Each row is a point. The points of each table are mixes of a few directions, plus a little noise. How many directions does each table use, and how many do they share? Where both have some left over, give the other angles between the two spaces (their principal angles), to ten degrees, smallest first.
(in the rows, 128 means zero)

First, 5 rows:
[[113 129]
 [ 53 139]
 [138 126]
 [187 120]
 [150 123]]
Second:
[[120 148]
 [113 166]
 [129 127]
 [102 194]
 [134 114]
 [146  82]
 [153  66]]
Directions: first 1, second 1, shared 0; angles 60

First:
[[127 138 117 128]
 [121 181  72 133]
 [123 166  87 131]
 [123 162  91 130]
 [133  77 181 123]
 [136  66 193 122]
 [135  79 182 123]
 [125 157  99 131]]
Second (7 x 4):
[[128 143  91 115]
 [120  40 120 122]
 [137 185 169 140]
 [136 110 166 119]
 [130 139 149 134]
 [102 165 107 193]
 [142 113  97  75]]
Directions: first 1, second 3, shared 1

First, 9 rows:
[[113  68 105  98 188 121 100 122]
 [ 66 146  77 129 145 112 122  88]
 [ 56 140 119  90 149 124  98  96]
 [112 126 101 127 128 114  98 154]
 [188 115 154 135 129 136 153 131]
 [152  57 160 109 143 144 102 183]
 [159 157 121 146 117 120 148 118]
 [156 132 166 178  67 156 175 155]
 [150 209 149 140  86 125 156 104]]
Second, 8 rows:
[[133  72 131 121 161 139 134 123]
 [ 53 126 138 168  80 161 164 117]
 [ 99  92 132 141 128 147 146 121]
 [118  94 130 132 139 141 136 124]
 [205 232 113  96 122  73  80 149]
 [167 230 116 116  99  90  99 142]
 [127  81 131 125 153 139 133 124]
 [124  97 132 126 142 136 133 126]]
Directions: first 5, second 2, shared 2

First (9 x 11):
[[134 147 111  95 146 115  99 158 137 159 155]
 [133  95 121 129 169 131  95 133 101 152 152]
 [ 73 106 168 137 107 123 109 170 148 134 114]
 [171 100 158  58 142 105 112 101 116 109 134]
 [139 178 142 130 172 165 166 138 167 184  94]
 [181 133  87 152 136 140 168  55 106 114 126]
 [130 130  90 142  98 106 128 117 136 128 145]
 [121 134  92 165  68 114 146 103 124  85 133]
 [ 73 131 182 139 114 158 129 174 116  87 102]]
Second:
[[ 98 156 128  73 116 106 109 124  86 132 149]
 [105 127 173 156 133 147 113 123  93  94 176]
 [167 121  98 137  81 158 131  95 113 131 121]
 [ 97 124 119   7 162 184 160 130 160 109 131]
 [ 94 144 160 163 172  48 108 174 137 146 124]
 [141 114 124 150 150 127 144 143 170 135 102]
 [132 119 149 158 116 162 123 111 105 102 158]
 [169 116 103 176 119 112 136 132 160 152  87]
 [152 132  99 132 103 111 126 120 127 151 105]]
Directions: first 6, second 4, shared 0; angles 40, 40, 50, 60

First (9 x 12):
[[139 139 105 116 120 134 136  59 128 110  91 114]
 [134 130  93 120 125 125 134  70 140 114 107 127]
 [128 119 139 137 138 151 111 169 117 130 140 128]
 [135 107 153 114 138 148 109 173 139 151 123 110]
 [130 100  92 122 144 129 111 135 166 136 138 139]
 [105 137 174  94  96   7 189 125 185 186 146 139]
 [134 123 130 144 142 176 102 159 103 115 131 124]
 [122 138 121 166 137 156 116 157  85 102 158 150]
 [126 159 147 138 113 127 146 104  90 110 118 123]]
Second (9 x 12):
[[162 140 157 137 112 146 129 144 109 132 120 142]
 [118 123 137 143 134  93  82 110  99  81 125 150]
 [ 84 144 103 134 161  89 130 140 105 111 121 126]
 [ 97  76 170 132  92 162 163 160 152 133 111 152]
 [154 140 139  97 126 114  93  74 107 126 161 136]
 [146 120  92 114 133 139 140 105 162 147 142  98]
 [205 162  96 141 147 119 103 102 104 115 131 108]
 [ 88 120 110 138 143 140 205 190 135 150 102 121]
 [101 126 148 119 103 147 107 128 179 156 138 120]]
Directions: first 4, second 6, shared 0; angles 30, 50, 60, 70

First (8 x 18):
[[152 134  70 142 113 165  85  24  87 104  96 125 138 181 120  71 104 176]
 [104 122 187 114 143  90 171 232 171 152 160 132 119  74 136 186 151  80]
 [140 130 102 135 121 145 108  81 109 117 114 126 132 152 125 101 118 150]
 [111 124 171 118 138 100 159 203 157 145 151 130 121  89 134 168 145  94]
 [140 131  99 136 120 146 107  76 107 117 113 126 132 155 124  99 116 151]
 [148 134  78 140 115 159  92  39  93 107 101 125 136 174 121  79 107 168]
 [126 127 132 128 129 125 131 136 130 130 131 128 128 124 129 132 130 125]
 [104 122 186 114 143  90 171 231 170 152 159 131 117  74 136 185 151  81]]
Second:
[[114 132 118 128 161 182 145 128 146 147 118  83 145 145 140 151 114 133]
 [102 172 141 105 183 112 141 120 121 147 187  90 147 138 131 126 108 118]
 [115 115 117 133 146 190 149 130 151 141 102  93 132 140 142 163 118 136]
 [142  52  99 165  62 193 144 138 160 121  36 158  93 146 137 184 140 140]
 [138 143 143 122 135  96 112 126 114 117 149 136 126  97 128  95 134 128]
 [127 104 161 143 121 104 146 120 136  99 137 157  76  73 165 135 133 135]
 [128 155 125 110  99  36 100 126  93 131 173 174 149 175  75 101 137  98]
 [132 118 148 141 183 208 148 126 157 113 100  71 109  37 194 126 119 168]
 [136 172 122 109 174 146 109 132 117 139 138  79 169 112 123  87 122 138]
 [ 96 140 132 116 119  70 143 118 119 145 183 153 131 192 101 156 119  93]
 [171 107 102 137  25  66  72 143  96 110  88 214 131 154  68  88 164 119]]
Directions: first 1, second 4, shared 0; angles 60

First (11 x 24):
[[124 141  98  98 177 102  38 159 148 121 130 141 115 138 120 111 131 119
  109 108 138 159 111  90]
 [147 120 110 108 134 130  88 169 145 130 167 123 130 118  86 160 163 113
  107 120 135 119 118 150]
 [118 128 133 128 132 132 137 113 116 128 117 126 129 130 140 121 113 138
  142 129 121 138 129 117]
 [103 140 150 190 102 126 195  42 125 109  87 144 123 115 185 135 121 123
  149 180 143  79 128 143]
 [132 121 139 116 128 145 159 171 129 172 146 134 133 136 102 112 121 144
   96 104 127 139 135 116]
 [162 115  94  73 159 107   7 197 132 108 169 103  97 156 114 125 141 119
  140  90 104 169 120 128]
 [123 134 108  87 141 127  94 127 115 108 114 111 173 108  83 134 122 127
  142 109 120 175 132 108]
 [135 131 168 189  72 127 235 112 137 153 105 148 109 146 175  90 115 128
  108 143 136  83 152 145]
 [110 135 114 119 160 128  96 118 133 125 129 137 133 115 118 145 134 128
  123 135 141 132 110 112]
 [139 130 150 168  66 126 205  93 126 115 101 124 142 121 145 123 128 115
  136 148 129  96 153 162]
 [114 113 142 131 136 158 153 106 102 140 144 117 122 125 140 153 119 153
  156 142 114 121 120 137]]
Second:
[[126 133 129 123 138 111 121 124 115 112 108 123 146 134 114 133 116 129
  145 118 146 144 137 116]
 [135 114 126 137  94 188 148 145 178 177 199 143  65 108 174 112 170 130
   67 164  60  70  92 165]
 [130 123 129 131 116 148 136 134 145 145 152 133 107 121 144 122 142 128
  107 140 105 109 115 139]
 [128 128 129 128 127 126 127 127 127 127 128 128 129 128 127 128 127 127
  129 128 129 129 127 126]
 [130 126 126 128 123 137 131 130 135 134 138 129 120 125 135 126 133 128
  119 132 119 120 124 133]
 [132 118 126 134 104 170 142 141 164 164 181 139  82 114 162 114 159 129
   84 153  79  86 102 154]
 [119 147 132 115 171  54 104 108  67  66  40 110 207 154  71 150  76 126
  204  83 212 201 172  82]
 [124 136 130 124 148  96 118 118 101 100  89 121 164 139 103 138 106 125
  162 107 167 161 147 108]
 [127 130 129 127 132 123 124 126 123 124 121 126 135 130 123 129 124 129
  134 125 134 133 131 124]]
Directions: first 6, second 1, shared 0; angles 40

First (9 x 32):
[[127 128 128 127 127 129 129 128 128 127 127 128 127 128 129 128 130 128
  128 128 127 127 130 128 130 127 128 128 128 128 128 129]
 [129 125 135 137 134 120 126 126 123 127 132 130 134 126 125 127 119 124
  126 122 127 141 119 131 117 136 132 129 133 132 128 125]
 [131 153  67  52  84 199 135 146 180 156 104 116  97 148 136 143 190 161
  142 197 151   7 184 109 210  64  99 120  80  84 127 154]
 [104 137 127 109 108 132 152 138 114  89 109 122  87 116 174 123 181 132
  131  91  95 131 183 118 172 107 119 127 124 135 137 143]
 [121 124 142 141 133 112 133 126 112 111 129 129 125 120 138 123 127 121
  126 102 114 158 129 130 120 138 133 130 138 141 131 126]
 [139 115 149 162 153 102 114 117 118 139 146 135 159 128 102 126  81 115
  122 124 137 166  82 139  78 159 142 131 146 139 123 112]
 [137 107 169 186 166  79 113 112 100 127 152 138 167 120 102 120  64 105
  118  99 127 206  67 145  54 179 152 133 161 154 125 105]
 [136 131 115 117 124 142 123 129 143 145 128 127 133 136 117 133 126 134
  130 154 142 101 124 127 133 120 124 126 119 116 125 129]
 [128 131 121 120 123 136 129 130 134 131 125 127 124 130 129 130 135 132
  129 135 130 115 134 126 137 121 125 127 123 123 128 131]]
Second (10 x 32):
[[111 138 112 137 152  90 126 137 116 126 141 108 113 132 139 112 154 134
  150 109 111 150 142 162 132 142 144 100 140 102 119 147]
 [151 115 108 138 137 124 115 138 148 174 163 114 164 179  76 126  95 100
  153 202 135  81  63 140  89 123 150 107 107  97 108 128]
 [146  88 162 159 107 130 150 139 115 119 154 131 162 175  99 127  84  52
  135 168  87 114  53  96  73 107 151 138 103 159 123 109]
 [133 130 136 114 114 158 125 117 137 125 106 145 126 106 134 142 124 146
  106 123 150 122 145 108 142 124 108 150 129 146 139 119]
 [125 128 128 121 116 135 137 133 127 120 124 128 121 133 135 129 138 121
  130 131 117 117 136 119 137 115 125 130 120 132 130 131]
 [122 136 120 108 114 144 134 131 133 121 113 128 110 121 144 131 153 139
  126 124 127 112 158 119 157 112 117 131 121 126 132 135]
 [119 127 142 139 133 114 132 125 112 109 125 130 122 114 142 124 130 128
  122  97 117 159 137 130 126 138 129 132 141 140 132 126]
 [147  98 177 145 102 155 138 116 120 112 123 154 155 125 114 142  77  92
   99 134 125 137  87  82  92 123 122 167 123 185 140  96]
 [ 96 160 101 116 153  94 122 130 117 114 116 111  85  96 170 113 186 174
  139  70 126 165 197 168 173 146 125 103 153  99 129 154]
 [128 158  95 104 150 135  96 114 154 161 113 129 120  96 125 135 141 194
  120 124 185 124 166 156 158 149 110 121 146  93 126 137]]
Directions: first 2, second 4, shared 2

First, 9 rows:
[[133 124 130 127 135 131 117 126 130 128 112 138 125 132 126 129 124 128
  132 122 134 141 131 122 123 135 131 127 129 129 119 123]
 [154 109 141 121 161 143  72 117 137 125  52 176 119 146 116 135 109 132
  142 104 151 190 140 102 102 163 139 124 132 128  79 105]
 [116 136 122 132 113 121 155 133 123 128 164 106 133 120 133 125 137 126
  120 140 117  99 123 141 140 112 123 130 126 129 151 139]
 [116 136 122 131 113 122 154 133 124 129 163 107 132 119 133 125 137 126
  122 139 117 101 124 139 140 112 123 129 126 128 150 139]
 [120 134 124 130 118 123 146 131 125 129 152 113 131 122 133 126 134 127
  123 136 121 109 125 136 136 117 124 130 127 129 143 136]
 [126 129 127 128 124 126 132 129 128 128 133 125 129 127 129 128 130 128
  128 129 126 124 127 131 130 125 127 128 128 128 132 130]
 [143 118 135 124 147 137  95 122 133 128  84 155 122 138 121 132 117 130
  137 114 143 164 135 114 113 149 135 125 131 128  99 115]
 [156 107 142 121 164 145  67 116 138 125  44 179 118 148 115 135 107 133
  144 101 154 194 142 101  99 166 140 124 133 126  74 103]
 [ 86 158 109 139  75 104 218 145 114 132 249  55 144  98 148 117 159 121
  104 167  91  30 107 168 168  72 110 135 121 129 205 165]]
Second:
[[149 111 116 146 158 117 132  71 103 110  83 135  92 134 118 133  98 136
  133 130 103 172 138 142 111 140 125  97 136 138  91 109]
 [144 149 139 156 142 125 130 110 127 161 107 125 108 145 137 136  87 125
  136 148 115 138 121 140 102 127 127  93 142 114 121 149]
 [152 133 151 123 139 135 178 135 131 124 162 106 141 120 139 134 128 121
  138 168 133 102 148 168 147 122 152  96 138 111 106 169]
 [119 151 153 116 114 148  58 189 172 180 105 156 151 150 136 132 120 123
  135 115 159 140 108  72 105 144 134 152 124 111 147 151]
 [120 113 118 136 135 129 126 117 112  95 128 139 133 117 113 119 157 130
  118  81 160 107 140 147 139 114 114 160 120 138 128  56]
 [124 112 129  97 118 133 136 147 136 106 153 122 148 113 126 126 157 129
  127 135 131 123 137 119 152 135 140 140 122 133 125 142]
 [102 124 117 107 104 127 111 153 136 124 145 128 142 120 125 122 152 129
  119 115 128 124 115  97 138 129 121 162 117 139 155 128]
 [115 148 139 139 122 139  67 159 151 167  96 157 135 149 130 128 120 126
  127  92 158 131 108  93 100 132 117 156 123 119 150 107]
 [126 112  93 133 123  98 212  69  85  86 175  80 101 104 126 124 130 134
  118 168  65 117 136 175 155 109 121  96 131 148 129 142]]
Directions: first 1, second 5, shared 1

First (9 x 32):
[[ 85 218 104 214 185 160 119 118 199 108 128  97  87 249 119  57 137  80
  122  77 209 116 183  81 152 207 205 180 132 169 157 118]
 [135 115 133 114 120 122 130 130 117 131 128 134 136 109 129 138 126 135
  129 136 116 130 120 134 125 115 117 120 127 123 123 129]
 [ 86 201 172 130 158 119 127 112 181 117 112 165 113 163  96  89 117  89
  132  93 194 160 155 141 157 156 134 208  80 128 108  84]
 [115 151 136 133 137 127 126 125 145 124 124 133 121 143 120 115 126 117
  128 116 148 134 137 129 137 139 134 150 116 130 125 118]
 [160  68 105 111 100 128 131 139  84 139 136 112 145  86 149 163 134 159
  127 158  76 110 102 129 106  98 111  71 158 121 136 157]
 [135 114 127 117 120 125 130 131 117 132 131 128 135 112 131 138 127 136
  130 137 115 127 120 133 124 118 118 118 129 124 126 132]
 [151  85 112 114 107 127 129 136  94 137 135 117 141  94 142 155 132 151
  128 151  88 116 109 129 112 103 114  87 149 122 132 148]
 [144  89 146  83 102 110 132 132  97 138 126 147 148  71 130 160 123 149
  131 150  93 137 103 152 120  92  91 110 120 107 112 128]
 [137 113 117 130 123 132 127 132 116 130 133 116 129 124 135 136 130 136
  126 136 115 120 123 124 120 125 130 109 142 131 135 141]]
Second:
[[102 124 108 106  99 107 103 171 143 119 141 118 164 125  96 171 130 141
  115 149 133 107 111 153 151 125 146 141 141  98 110 124]
 [117 104 114 107 113 123 134 146 154 104 133 139 151 137  99 179 134 122
  125 117 128 103 136 107 129  93 163 158 139 111  93 146]
 [191 134 189 174 209 149 130  79 106 117  93 119 116 111 154  51 114 140
  136 145  88 194 126  86  39 174  66 107  82 201 137 134]
 [181 124 171 154 179 162 122 109 114 141 131 136 122 142 168  44  89 103
  168 130 116 170 115 125  75 157  43 107  95 183 147 171]
 [107 162  91 140 127 140 131 128 138 125 122 132 101 149 144 148 155 116
  116 110 152 111 144 130 169 134 154 129 127 121 156 134]
 [ 96 124 119 101 119 121 118  93 136 136 129 126 123 109 135 143 127 141
  124 148 127 114 148 137 168 103 134 116 140  86 138 120]
 [117 116 120 117  83 114 162 129 111 152 138 135 107 124 124 137 134 121
  128  98 143 107 133 137 150 101 163 131 157 106 123  95]
 [115 135 112 126  96 108 125 169 122 129 133 117 139 126 103 152 140 139
  111 128 138 115 109 149 142 137 155 136 141 117 119 100]]
Directions: first 2, second 6, shared 0; angles 40, 90

First (11 x 32):
[[140 138 109  92 149 127 134 140  95 122 132  92 132 107 125 147 127 126
   90 149 114 162 106 129 134 147 130 160 102 122 133 108]
 [123 177 106 129  97  66 147 113 150 177 101 123 141 100 144  86 153 145
   71  44 129 125 108  87 134  67 150  80 149 158 132  95]
 [148 105 166 138 130 161  81 117 150  79 122 159 141 183 149 127 124 117
  166 170 169 112 147 142 105 155 167 153 164 119 161 165]
 [ 87  16 178 205 128 182 175 159  66 140 194  80  68 110 151 132 120 183
  151 139 180 143 119 179 192 195  83  76  67  54 158 123]
 [137 180 131 114 124  75 141 116 171 166 118 116 125  88 117 106 101 126
   71  38  97 117  98 110 122  72 145 105 137 156  98  95]
 [117 149 101 126 126 117 141 125 145 144 123 161 129 122  86 137 124 105
  169 125  79 108 156 121 115 100  83 129 127 153  76 140]
 [132 146  76  87 139 123 135 139  81 123 115 108 143 117 125 151 158 123
  106 174 113 165 126 114 133 143 118 161 107 132 135 116]
 [111 107 136 151 137 148 143 135 137 134 152 149 103 125  87 145 101 114
  188 137  89 105 154 150 128 127  73 123 112 126  79 149]
 [134 174  92 105 113  84 137 122 125 155 101 114 149 107 142 109 159 136
   71  92 126 145 107  92 130  94 151 117 136 150 141  99]
 [140  67 196 180 114 188  60 108 166  57 122 191 146 229 178 111 138 128
  208 188 221  89 169 151  99 171 187 135 194 106 191 196]
 [146 148 118  87 155 131 116 134 123 111 128 120 130 117 103 156 104 100
  119 151  89 137 123 135 117 136 120 173 113 133 106 126]]
Second:
[[138 131 147  75 155 149  82 129 129  78 126  99 109 142 155 139 114 109
   99 165 145 147 109 153  83 153 186 175 130 127 162  93]
 [161 155 135 131 146 177  96 120 121 130 141 128 167 120  84 178 138 141
  174 155 112 109 131 131 151  94 111 138 141 113  99 198]
 [ 76  65 109 151 114 150 164 145  86 130 148 118  94 134 137 128 123 162
  166 139 130 126 147 137 137 167  98  99  81 110 137  92]
 [165 160 163 144 128  78 141 122 150 161 125 109 134  89 147  96 139 119
   41  74 153 155  85 123 163 108 143 114 152 124 140 139]
 [134 161 147 118 133 115  94 112 162 115 105 153 106 139 148 111 173  70
  122 165 158 145 141 149  86 101 142 147 180 153 139 148]
 [ 96 137 109 163  85  48 166 115 181 160  87 201 111 148 150  55 159  80
  127  92 134 120 168 102 103 107 104  95 167 177 120 122]
 [ 84  59 147 216  96 161 148 125 130 139 143 179 112 166 133 110 146 152
  228 139 164  88 180 140 143 138  85  70 138 111 129 169]
 [163 123 139 129 118 124 117 120 163 110 122 149 188 162 115 127  56 162
  131  69 104  77 122  91 135 142 170 132 133 127 120 135]
 [130  88 130 103 147 199 100 139  93  82 155  98 143 153 114 177  75 176
  171 154 116 106 121 138 125 170 155 152  88  95 137 114]
 [183 176 141 116 150 114 137 132 110 164 143  69 160  62 108 148 129 145
   47  88 115 159  67 120 189 101 126 132 120 109 116 148]
 [ 81 153  43  60 138  95 163 147  80 140 111 106  82  95 119 137 157  92
  105 166  76 177 137 124  93 127  86 155  79 163 109  52]]
Directions: first 5, second 6, shared 3; angles 30, 70

First (11 x 32):
[[157 151 171  48 114  91 138 107 112 100  52 113  77 129 115 130 138 142
  118 184  80 120 150 163 112 153 116 112 151 138 110 119]
 [115 102  99 163 130 144 120 106 131 146 152  97 150 170 125 125 110  98
  118  95 141 156 133 130 155 107 123 163 151 136 115 117]
 [130 152 129 143 136 127 118 186 142 125 163 186 140  48 137 111 145 179
  136 113 139  85 119 103 119 135 154  97  71 108 171 152]
 [141 130 172  60 117 110 157  78 101 108  47  95  83 186 120 164 129  95
  132 196  99 154 123 157  92 146  97 117 174 139  84 113]
 [137 131 131 111 122 114 119 121 131 125 112 113 117 122 120 112 126 140
  110 128 106 123 152 143 145 130 130 141 137 136 125 123]
 [111 120 138 139 136 153 159 119 112 131 128 143 132 168 146 179 135  89
  168 159 162 150  72 106  77 133 111 102 128 116 114 132]
 [115 103  76 189 130 142  97 131 149 154 186 103 167 130 121  92 106 125
  101  54 141 135 157 125 189  99 143 179 134 135 138 121]
 [103 107  80 207 140 162 111 150 145 157 204 139 176 122 138 118 119 118
  132  67 171 132 117  96 154 102 144 150 106 119 149 136]
 [112 136 164 119 140 155 181 126 101 119 108 175 120 164 156 212 150  85
  199 198 173 144  37  93  29 148 103  63 114 106 114 140]
 [154 123 128  83 106  90 105  86 131 121  80  60 100 148  96  84 109 138
   71 120  62 135 204 185 189 126 123 179 181 159 104 104]
 [135 156 120 149 134 120 104 198 154 123 174 185 144  23 132  86 143 200
  121  92 129  73 142 106 145 130 165 108  62 112 182 152]]
Second, 8 rows:
[[126 131 141 115 128 130 149 115 121 118 121 123 128 150 130 153 136 112
  142 145 129 143 116 135 113 139 126 112 134 133 120 130]
 [153 155 162  98 102  77 103 187 145 134  58 167  76  68 136 111 148 175
  136 172 152 107  96 101  98 145 112 120 124  41 137 107]
 [120 125 154 106 134 145 163  93  99 114 107 121 120 175 136 173 131  87
  155 169 131 148 104 135  88 139 113 105 137 147 101 139]
 [144 117  73 151 142 121  96 161 151 165 117 153 123 124 116 109 112 155
   96 126 113 115  81  81 101  74  97 120 164  87 151  63]
 [147 177 195  75  89  70 171 149 151  92 126 119 130  99 127 149 188 164
  165 135 143 173 132 178 177 213 176  98 116  96 151 151]
 [ 86  82  88 191 159 204  92  76  91 131 186 101 157 140 135  89  71  74
   98  69 121  80 221 130 156  84 133 199  87 229  95 182]
 [103 103 102 165 147 171 123  89 109 123 187  98 164 143 127 112 102  96
  114  78 118 118 191 147 169 114 148 164 105 202 117 167]
 [147 134 107 124 127 104 126 157 153 144 120 142 127 124 117 129 138 159
  118 131 118 140  84 111 119 115 117 105 157  88 153  84]]
Directions: first 3, second 4, shared 1; angles 40, 80

First:
[[120 187 151 102  72  81  95 143  91  72 133 102 130 138 123 102 119  82
   55 135 161 107 169 164 207 112 167 161 108  74  60 149]
 [122 137 153 142 228 142  92 113 138 152 109 165  96 153 110 170 145 139
  194  62  82 146  57 138 125  78 132 134  81 205 162 124]
 [129  90 132 119  93 139 178 140 141 151 160 132 114 101 186 112 118 156
  171 131 149 140 145  86  80 139 145 127 120 112 163 113]
 [ 96 148 128  69  77 112 107 157 104  79 150  92 102 109 150  98  93 108
   71 102 175 151 151 168 185  64 186 167  98  91 102 161]
 [153 131 174 149 114 113 152 125 137 157 134 164 136 139 157 138 149 144
  201 138 134  96 144  82  95 175 136 122  92 120 138 107]
 [156 140 151 194 164 109 158 102 120 148 139 146 118 149 137 123 163 109
  146 150  64 106 120  87 113 167 106 128 160 140 120  69]
 [136 104  81 161 143 145 154 111 131 134 126 108 142 121 108 117 133 120
   83 169  90 134 125 121 108 158  77 107 212 132 128 105]
 [122 175 166  91  93  98  81 145 112  97 116 133 137 142 118 134 123 115
  121 110 177 106 149 161 182 111 169 148  62 102  92 167]
 [154 113  71 189 163 146 140  93 136 141  94 117 179 142  61 136 152 114
   73 198  70 109 122 126 106 200  33  81 240 143 113 104]
 [115  98 109  99 145 163 114 136 153 145 111 137 134 117 116 153 113 164
  163 101 150 150 104 141 102 107 124 111 105 157 168 160]
 [107  85  93  91 116 162 139 143 145 133 136 113 121  97 142 126 101 157
  131 112 156 164 121 136 102  98 133 121 130 134 164 151]]
Second:
[[ 91 101 150  97 181 149 131 140 128 144 166 146  49 109 183 127 113 152
  192  35 121 189  83 126 119  22 196 169  61 180 190 122]
 [118 152 142 142 148 101 114 118  84 105 138 135 110 144 114 100 146  87
   83 117 111 129 149 148 186  95 161 166 131 128 102 114]
 [139 111 100 126  71 138 171 140 155 129 147  87 137  99 165 119 103 141
  116 172 134 128 132  99  84 173  91 101 172  90 127 119]
 [123 112 122 167 199 131 126  99  94 138 126 162 118 147  91 112 163 106
  110 115  81 139 134 136 152 103 138 150 157 169 137 100]
 [143 167 146 162 153 110 138 124 141 123 147  98  88 135 164 138 126 109
  135 126  64 126  70 105 119 130 102 128 141 135 112  85]
 [146 158 131 126  78 116 144 144 159 117 138  82 128 117 167 138 104 129
  128 157 125 112 107 106 103 169  94 105 137  91 105 121]
 [125  97 116  91 103 152  96 131 134 142  78 169 200 133  66 149 134 163
  148 137 208 107 174 157 123 156 130 101  94 126 145 192]
 [ 96 125 144  86 119 120 106 141  89 107 141 145 107 125 130 100 124 119
  112  84 173 149 168 160 181  58 206 175  78 122 131 154]
 [145 125 118 146 122 140 162 132 173 145 138  96 117 111 168 148 111 147
  159 148  97 129  81  90  67 165  76  96 156 129 142 105]
 [152 133 113 138 107 125  92 111 121 129  62 160 227 159  30 146 158 125
   98 188 167  71 183 156 146 209  86  88 149 112  96 167]]
Directions: first 5, second 5, shared 4; angles 70
